Every row gives one point. A path goes straight from each point to the next, and from the last back to the first. The post is the endless flat space through its rows: a point in 2 columns, a line in 3, a plane in 4, and so on, so that a path can go around it. Count how often the path circles the post. Going back the other way cancels.

Post, 2 rows:
[[-23   4  -1]
 [  6 -15  -2]]
Path:
[[ -6 -43 -15]
 [-14 -25   3]
 [ -5   1  16]
 [ -4  -6  17]
 [ 10  19  10]
 [-27  38  -6]
 [-60  36 -12]
 [ 11  -6   1]
 [-23   6  14]
 [-14 -37   6]
 [ 13  -5   9]
 [ 28  14   0]
 [-34  14 -19]
 [ -5 -39 -22]
 [ 16 -48   6]
 [  7  -2  13]
 [-22  29   2]
 [-23  11 -13]
 [  2  14   2]
 [ 24   3  23]
 [ 18 -38  16]
 [ -2  22  16]
 [ 20  10   3]
 [-13   8  12]
 [  1 -17   4]
 [  6   1  18]
 [ -9  39   2]
 [-21  17 -19]]
Times around: 2

Post (8 x 9):
[[ 10  -8 -12  -9  19 -11 -26 -18   4]
 [-17  10   4 -26 -24  11  -2  38  10]
 [  4 -16  -5 -33  -1  -8  20  21  -6]
 [  4  -8 -25   2  -4 -12  13 -10 -11]
 [  2  26  -2  25   3   0 -26   2 -16]
 [  7  -4   5  -8 -16 -23 -10  -8  -3]
 [-19  30  31  16   6 -18   5   9   3]
 [ -3 -17   5  -3  -2  -1  17  -4  -8]]
Path:
[[ -7  10 -15 -12 -24  -3   7  10  -4]
 [ -3  -5  13   6  26 -24 -11 -14 -14]
 [ 10   2 -16  -8 -20  -8 -17  60 -29]
 [-11   0   2  10 -26  24 -41  17 -20]
 [-20  -3  40  -1  -5 -37  17  -4 -10]
 [-33  20 -10  48   1  -7  16   6  -6]
 [ 18  -4 -12 -16  -4   3 -19  11  18]
 [  3   8   6   5   7  33  30   3 -11]
 [  7   3  18 -11  11 -14  -6   5 -18]
 [-21  -2 -19 -16  12  15 -12  25   6]
 [ -6  -4  10  -7 -19  -7  17  31  -8]
 [ -6  13 -37  12   8  19  27  21 -11]
 [ 17  17  15 -20  -4  -9  16  11  -8]
 [  8   8 -28 -10  -9 -26  47   3   5]
 [ -5  22 -18   9 -35 -26  11  31  14]
 [ -6  12  16   7  -4 -56  29  22  -4]
 [  8  29 -25  28  15  -5  -2   8  -2]
 [ -4  -8  20 -27 -11  -1  22 -24  13]
 [  3   7  -6 -15 -44  15  -5  32 -25]
 [-27   8 -11   6  26  -2  35  21 -14]
 [  6  -4  -7 -12   1  -8  -9  32  -1]
 [ 19  -5 -31   5  32   9  39   6 -16]
 [-21 -13  19  19 -16  14  14 -38   5]
 [-20   2  24  11  -8  -4  28   1 -12]
 [ 17   1  34 -51 -11  12   2  33 -25]
 [ 23   6 -15   2 -45  15   7  10 -14]
 [ 20  12  -7  -8  12   3 -11 -19   2]]
Times around: 3

Post:
[[ -5 -29 -21   1  -3  -1   3 -20 -22 -13   7 -14 -12 -36 -29  -4  -1   4]
 [-17 -10   9  -8   3  -1  -6  11  -5 -15  10  25   3 -17   2   8   5  -3]
 [ -3   2  14   2  -7   2  -2   0  -7 -10  -3 -25   1  -3  19   0  -3  12]
 [  9  23  12   0 -13  14  -1  14  -2 -12 -18  -3   9  13   2  -9   0  -4]
 [-13   4  35  -6   1  18   1 -19   8  23 -11 -18  -5   5  15  14   4  -3]
 [ -9  -5 -12   3   5  14 -17   0 -20  -5  -4  -9   2   1  -7  23 -12   0]
 [ -2  -7  -5  18  -5  11 -24  12  14   8  -8 -13   6 -17  -5   6  -5  -3]
 [  6  -2   9  -8   4 -14 -10  -6  15   1 -11   0  -8   9  13  24  12 -19]
 [ 18  -8   6  20   0  15  -6  13   1 -15   0   5 -16  -1 -13  -3 -12   4]
 [-17  20  13   2  -4   7  -9   7   6  -3   1 -13   1  -5   2  20  -8 -24]
 [ 26 -27 -12 -41 -19  -4  12   5  12  -6  16  25 -18   7  -5 -53  -9  21]
 [ 12   0   9 -11   6  14  -2  12 -10  14 -10  -6  -1 -12  -7  20 -16  -7]
 [  5   2   9  -6  18   3   2  -1   6 -12 -16 -16   5  12  -4  -5 -11  10]
 [ 21  -6 -12  10  -9  19  10   0  -4 -20   9  -4  28  19 -11  -9 -24  10]
 [ -7  -2  14   1  14  15  -1  -7 -17   4   3 -12 -10   7  18  -6   3 -18]
 [-15  21   7  -3  -8 -12  33  20 -18  25 -22 -15  -6   6   8  21  -8  -6]
 [ -2  -2  -9 -35 -17 -11  16  -4  -7  -5  -5  51 -10 -20  20 -29 -16  11]]
Path:
[[  8  -3 -23   5  -2  -7 -11  26 -28 -19   4  18 -23  15 -23   9 -16 -33]
 [-33 -19  -5  -1   3  15 -20   2 -13   1  -3 -53   8 -36   3  -3   0  -9]
 [  0   8   8 -12   4  -8  17   0 -12 -36  -5   8 -31 -10 -11   5   1 -12]
 [-22 -15  -8  16   3  22  18  -8 -26 -19   6  14   8  -6  11  -2  15 -29]
 [ 12   2 -29 -20 -20   5 -10  22  -5  15 -25  -3 -13 -21 -21  -3 -17  17]
 [ -9  34  23   3  -5   1   7  16 -12  12 -13  21 -13  11   5  34 -17  -3]
 [ -4  14  -3  -5 -31 -50  20 -14 -15   1 -26 -29 -19 -16  -7  26   1   8]
 [-23  -3 -14   6  -8   3   1  20  -5  12 -24   8  -3  12 -11  33 -13  -8]
 [  4 -12 -10   2 -12  23   2   0   3 -15  15  -8 -20   4  17 -26 -14   9]
 [  9  14  20  22  12  24   8  10   8  12 -21 -33  12   3 -21  39   5  13]
 [ 11   4   6  19  -3  -6  -2 -28  17  -3 -24 -14  -5 -12 -24   7   8   1]
 [-20  10   5  22   1  -2 -12 -16   2 -21  17  14  32 -13 -13  21  -2  -8]
 [  0 -35 -15 -17  -8  -1 -10  -9 -30   7  13 -19   1 -17 -13 -20 -11  30]
 [ -6  -1  13   2  -8   7  -8 -12  -6  -5   7 -18   8 -15   6   9 -20 -31]
 [ 16  10  16   6 -12  24 -19  13   8  11 -10 -15  -2   7 -16  16 -16 -12]
 [ -1  -4 -25   1 -22   9 -21   3  -3  -9  -2  16   0  17   5 -15  18 -40]
 [-15 -25  -1 -21 -12  28  19 -17 -12  29  10 -20 -11 -25  11   7 -11  13]
 [ 28  14  20   6   0  34  -3   4  -1  -9  -5  -1 -25   9  10 -28 -16  14]
 [ 39   2 -20  -6   7 -22  -8 -18   7 -26 -10   7  -6  10  -6 -14 -34   9]
 [  3  21  60  19   4  16  11  50  13  33 -31 -19 -47  20 -16   0  -2  -8]
 [-34   1  -2   1 -10   1   6  25  -8  -8  -1  16  -2   6   8   5 -14   1]
 [ 35  -4  12 -14   5  20  11  49   2 -18   3  11  -1  18 -15 -23  -8  18]
 [ 31  -7   6   0  11  23 -12 -19  -4   7  -3  -1   1  26   6  23   1 -11]
 [ 41  -5 -38  -6  -6   0   6 -18 -19  -4   6   1   5   9 -37  37 -21 -37]
 [ 39 -25 -24  19  -1   0  17   7   4 -17  23  30   0   2 -32  -3 -10 -18]
 [ -3  12   8   4  -2   6   2  -8   5  18  -9  -6   6  10  13 -17  -6  -6]]
Times around: 4

Post, 17 rows:
[[-22  24  27  -6   6  -6   1  15 -34  -5   8   0  16   4 -12   4   7  -8]
 [ 21  10  10 -23  11  18  10   4  -5  10  -6 -27 -11  13  11 -20  19 -14]
 [-18  40   9 -20   2 -33  41  -1 -35   7  -8  13   3 -13 -14  -5  22  20]
 [ 13  14  -3   9   8  -7 -18  30  -4 -18  15 -30  17  36   0  -1   5   1]
 [  0  -8 -13  29  -9  13  27 -19   2 -26  39 -10   4 -16  -3   4   5 -11]
 [-11   5 -23  21 -19  20  32 -30  17  -3  11  -8  15  17   9   2 -13   9]
 [  8  12  -2  -5   5  -8   0 -23  16   3  -1  17  10  -5 -16  -8  -8  -8]
 [  7 -13   6 -11 -23   1  -1  13  22  29  16 -10   8 -15  -5 -16   6  11]
 [ 16  28  -2  -1  23   2   2  -5  27  23  30 -33 -13  42  27   3  11  12]
 [ 17  10   7  -9  -5   9 -20   1 -12  12  -5 -21  -4  24  22  -7  23 -33]
 [-40   7  -6  -4  11 -33   2 -26  -5  -6 -21  -1   6   9  -8 -42  40   5]
 [-15  20 -19  34  60   0 -12  -1  -4  20 -15  16   6  -1 -15  26 -39  25]
 [  9  29  23  10   4  -9  16 -16 -17 -27 -13  -6 -18  33  22  10  -3 -10]
 [-27  -4 -19  10  27 -22  -1   1  13 -34  -8   8  35  13  43 -10  -7  -8]
 [-33  10 -16 -30  -5 -10 -11  43  -2  24  17  24 -14   0  -2  -9   6  17]
 [-14   8  -7  29  -4  11   0  17  26  -4  10  15 -11 -25  -5 -17   7   8]
 [ 24  13   3  14  18  -8  -9 -22  -8 -12  18 -12  15   4  27 -19 -11  16]]
Path (26 x 18):
[[-17  20  22 -28  -6 -16 -19 -19   5  31  -5   0  46   9 -15   6 -16   3]
 [ 17  -3  27   2  -5   4 -11  -4   2 -14  -5  -2 -26   9   8   0   7   9]
 [ 17  31  -1  23  18  -9   1   6 -14 -19  41   2   5  18 -39  14  28   0]
 [-14  29   5 -23  -6 -18   7  16   3  20  38  24  -4   2 -48 -19  14  -1]
 [  0  13  -4  -4  -8  49  43 -18  13  22 -11  42 -20 -17  -4   5  -1  -8]
 [ 12   4   1  21  17  -7 -17 -44  -7   8   3 -15   8  10  38   7  16 -14]
 [-28   9  47  48   8  15  17 -15  -5   6  33 -17 -30  10  22  -5  35  10]
 [-12   9  16  34  21  -6 -11 -20 -43   5  -4  12  16  -3  -5 -27 -19   4]
 [ 19  36  -5  23   8  45  11  27 -18 -20  41  -9  12   0 -28  -6  -9  -6]
 [ -7 -22  -3  24  -5   1  28 -28 -14 -40 -10   8 -29  -4  14 -33   4   8]
 [ 50  43 -11  28  -8   3  -3  -7  10 -51  35   2  -7  32   5  28  -6 -19]
 [  4  35  12  -1  10 -30  29   0   7   9  10 -11   0   8 -39  32 -19  37]
 [-17  36  36 -39  20 -60 -44  24   6  36   1  -8  -8  15   4  -7  17   0]
 [ 10  10   2  18   4  -6   8 -56  -7 -24  -6  -2  24 -34  -3 -26  -7  17]
 [-29   1 -25  20   9  -1  -1 -51 -50  20  43  -5  -4 -13 -41 -23  36  37]
 [-19   0  -9   2   1 -49   2 -13 -21 -36  -7   6 -53  10  -3 -11  32  12]
 [-32  21  -2   3  15  23  34 -22   8   0   3  -2  10  -9  42   5   1 -22]
 [  3  27 -12 -14  -7 -14 -22 -11   0   2  18  13 -12  33  27 -10 -20  -3]
 [ 10  -6 -16   3 -24  -5  24 -44   9  25  23   0   9 -39   9 -26   4   5]
 [-24  33   0  26   5 -14 -44   1   8  23  19  18  24 -10 -11  -4 -31  53]
 [-14  21   6  16 -41 -35  17 -11   8  -6 -24 -30  19  39  35 -11  55   5]
 [-24  11  25  18 -14 -13   5  35  16 -40  28  -2  28  35 -20  23   3 -19]
 [-39   0  10  -8 -12   2 -15  36 -11  34   1  -3   1   0  11 -27  12  13]
 [ 22  34  17   7 -34 -41 -17  16 -17  32  11 -37  -8   1   1 -16   8  46]
 [-10  29  -6  -4  16  -5  19  18  -3 -11  24  -6   9  15 -20  -2 -17  13]
 [ 23  11  23 -21 -11 -15  14  17   0 -12  57 -31  -6  20   0  11  18 -21]]
Times around: 1
